Every row gives one point. The points of each table are mixes of a few directions, plus a little noise. Count the directions of each table, and those that both share. Where both have some left over, give the other angles between the two spaces (their principal angles), to ten degrees, smallest first.
In the rows, zero is written as 128.

First (6 x 3)
[[96,55,68],
[108,83,90],
[134,142,139],
[142,158,154],
[153,184,174],
[135,144,142]]
Second (4 x 3)
[[141,134,173],
[124,126,115],
[101,115,38],
[142,137,187]]
Directions: first 1, second 1, shared 0; angles 40

First (9 x 6)
[[114,209,119,112,124,121],
[191,79,77,119,160,172],
[161,76,117,146,133,149],
[128,195,116,202,149,121],
[95,112,186,71,50,106],
[113,149,118,192,176,115],
[134,110,146,77,81,133],
[116,106,116,131,170,124],
[101,116,156,101,107,111]]
Second (6 x 6)
[[160,186,213,96,81,148],
[118,132,109,157,163,118],
[141,188,185,120,98,147],
[153,107,136,117,150,107],
[92,58,47,136,136,123],
[104,96,79,142,140,124]]
Directions: first 4, second 3, shared 1; angles 30, 90

First (10 x 8)
[[78,164,96,142,148,133,169,84],
[96,151,108,136,141,131,153,99],
[57,181,83,146,156,134,184,66],
[58,178,87,146,155,136,181,71],
[195,80,169,112,101,121,75,187],
[168,98,152,118,111,126,95,163],
[156,108,146,121,116,124,104,153],
[173,95,155,117,109,123,90,165],
[193,80,168,111,102,122,75,185],
[101,148,114,134,139,132,150,106]]
Second (9 x 8)
[[93,143,104,83,145,137,78,146],
[85,98,118,88,152,142,151,181],
[127,144,138,137,96,108,146,138],
[158,194,131,123,57,95,126,110],
[79,119,133,129,134,124,117,165],
[113,108,134,152,147,136,108,121],
[137,125,119,147,249,128,88,145],
[183,164,115,105,111,125,139,99],
[174,60,161,188,60,155,198,46]]
Directions: first 1, second 5, shared 0; angles 90

First (9 x 11)
[[114,64,144,139,202,71,125,172,126,171,112],
[106,141,138,162,102,133,134,164,128,142,155],
[82,156,170,79,206,135,57,86,124,77,109],
[200,135,56,87,119,141,199,136,153,140,124],
[154,108,124,148,7,135,118,88,106,84,122],
[96,136,138,114,147,116,112,191,132,106,145],
[126,156,121,133,177,143,155,135,145,172,140],
[143,122,130,122,111,134,116,78,120,113,109],
[132,135,132,170,78,145,138,107,123,150,138]]
Second (9 x 11)
[[109,133,126,128,181,134,161,178,164,154,121],
[135,134,130,178,92,122,132,125,100,175,169],
[158,66,112,160,86,68,137,168,91,159,146],
[123,157,126,69,104,151,91,108,129,37,116],
[114,166,119,114,73,162,135,163,145,75,142],
[101,184,122,93,124,156,119,172,145,81,154],
[126,131,141,111,166,148,122,70,146,118,84],
[145,84,140,114,214,82,105,83,104,165,103],
[140,101,136,185,110,128,147,83,122,186,117]]
Directions: first 5, second 5, shared 4; angles 70

First (8 x 14)
[[82,184,134,194,91,145,114,119,124,129,133,170,96,49],
[184,59,121,50,172,109,151,137,133,127,121,79,164,221],
[122,133,130,137,125,129,127,128,129,130,128,133,125,118],
[112,148,131,151,116,134,123,125,127,128,129,141,117,99],
[193,47,121,35,182,105,153,138,133,126,118,73,170,237],
[87,181,131,190,95,143,114,120,125,130,136,165,98,53],
[85,181,130,187,93,141,113,120,124,130,134,166,101,56],
[159,87,125,79,155,117,141,133,130,127,124,98,151,187]]
Second (8 x 14)
[[132,107,137,126,152,119,119,116,137,130,144,123,122,145],
[126,109,136,132,147,117,116,117,141,133,147,129,121,139],
[164,171,113,84,98,172,176,157,65,97,54,83,162,122],
[132,112,135,125,149,121,121,119,135,130,141,122,124,144],
[37,166,100,224,47,97,89,135,200,170,182,243,93,42],
[84,155,112,174,79,118,113,136,158,148,147,185,113,80],
[162,115,138,93,157,139,143,125,102,112,107,86,142,160],
[188,91,151,65,194,142,147,116,89,103,104,52,146,193]]
Directions: first 1, second 2, shared 0; angles 30

First (8 x 20)
[[140,149,65,91,150,158,192,152,119,93,104,160,168,143,163,158,111,76,124,110],
[145,138,214,122,84,133,106,175,75,134,109,198,81,164,133,125,169,224,84,116],
[162,177,115,88,115,100,111,159,117,146,99,48,162,123,118,106,105,119,123,121],
[99,93,103,154,151,147,152,98,149,109,148,159,127,127,138,146,124,94,144,132],
[143,138,139,111,126,154,155,152,103,109,118,200,117,145,150,146,151,155,105,115],
[169,163,184,114,112,98,73,130,125,168,145,94,101,90,98,96,159,207,113,139],
[55,65,64,172,137,135,158,104,150,101,113,97,165,168,141,146,67,12,168,126],
[110,98,140,173,151,99,77,54,185,163,189,66,105,64,84,101,138,136,162,163]]
Second (8 x 20)
[[180,176,173,91,111,125,113,166,95,144,124,163,104,118,126,121,168,210,95,119],
[130,126,131,125,124,126,123,141,117,137,125,144,119,130,128,134,135,138,128,121],
[108,88,111,144,124,112,120,170,97,155,118,184,94,154,128,158,135,108,149,101],
[86,95,90,157,144,136,146,80,166,106,136,78,161,131,130,126,88,58,151,144],
[172,161,166,96,111,121,112,177,88,153,120,179,94,127,128,129,169,200,101,112],
[57,35,64,180,136,110,130,148,115,152,118,171,108,173,128,173,101,32,187,100],
[99,127,104,147,149,147,153,48,193,83,145,34,188,108,129,102,85,71,137,167],
[193,216,184,81,128,149,131,92,152,97,142,68,160,82,127,79,145,209,73,163]]
Directions: first 4, second 2, shared 1; angles 50

First (10 x 24)
[[185,133,43,186,140,177,95,92,18,129,145,184,75,181,112,160,144,162,176,169,150,111,127,177],
[128,124,144,102,154,128,142,152,172,119,103,73,128,92,120,135,138,120,117,105,79,131,121,89],
[124,134,163,114,113,103,139,128,160,131,94,102,175,127,117,100,141,124,93,127,139,110,104,112],
[101,149,162,68,104,105,149,164,162,141,136,87,136,97,145,116,114,146,105,83,137,134,155,110],
[134,107,149,138,153,122,129,115,155,120,95,127,163,128,113,112,146,96,113,141,107,118,104,113],
[108,135,135,148,93,109,124,117,144,125,124,128,151,145,125,124,125,128,112,144,151,129,98,123],
[118,127,159,100,129,113,143,143,161,129,116,104,146,107,131,116,129,122,109,110,119,126,132,111],
[101,105,139,166,125,118,124,114,161,113,131,148,142,135,129,133,118,91,125,155,116,146,104,116],
[126,122,163,92,134,114,136,124,110,148,150,174,146,128,154,89,113,115,127,115,161,129,181,159],
[155,144,23,162,136,192,101,129,32,124,190,150,18,140,137,200,115,180,197,131,123,149,160,164]]
Second (11 x 24)
[[94,141,113,132,119,87,118,139,132,131,144,137,118,110,156,150,107,127,145,135,148,161,152,126],
[114,138,7,242,156,31,88,147,154,146,81,204,23,108,82,205,111,130,192,45,142,156,236,59],
[174,132,167,98,136,172,144,123,119,136,117,93,157,143,120,96,154,159,95,143,110,91,102,165],
[119,106,131,130,154,150,124,140,131,117,151,139,122,129,128,124,132,101,148,116,118,134,131,95],
[126,121,91,158,92,118,134,95,123,123,76,156,118,150,59,148,124,101,107,94,121,105,92,109],
[124,122,140,137,133,95,123,115,137,112,152,143,114,113,175,108,112,114,147,164,160,151,153,144],
[110,143,148,98,111,121,128,135,123,132,148,105,151,117,164,127,118,141,121,159,140,144,120,154],
[90,136,142,89,129,152,125,164,120,137,163,99,158,122,147,147,128,132,133,125,112,148,114,113],
[161,124,162,95,124,188,146,120,114,131,113,96,166,152,100,105,155,140,90,128,98,88,78,145],
[173,134,138,134,115,129,138,100,125,131,92,121,133,141,109,105,138,150,97,140,133,95,116,168],
[123,110,171,97,140,159,135,128,126,112,170,116,151,127,165,94,129,108,132,160,130,136,112,134]]
Directions: first 5, second 5, shared 0; angles 30, 40, 40, 60, 70
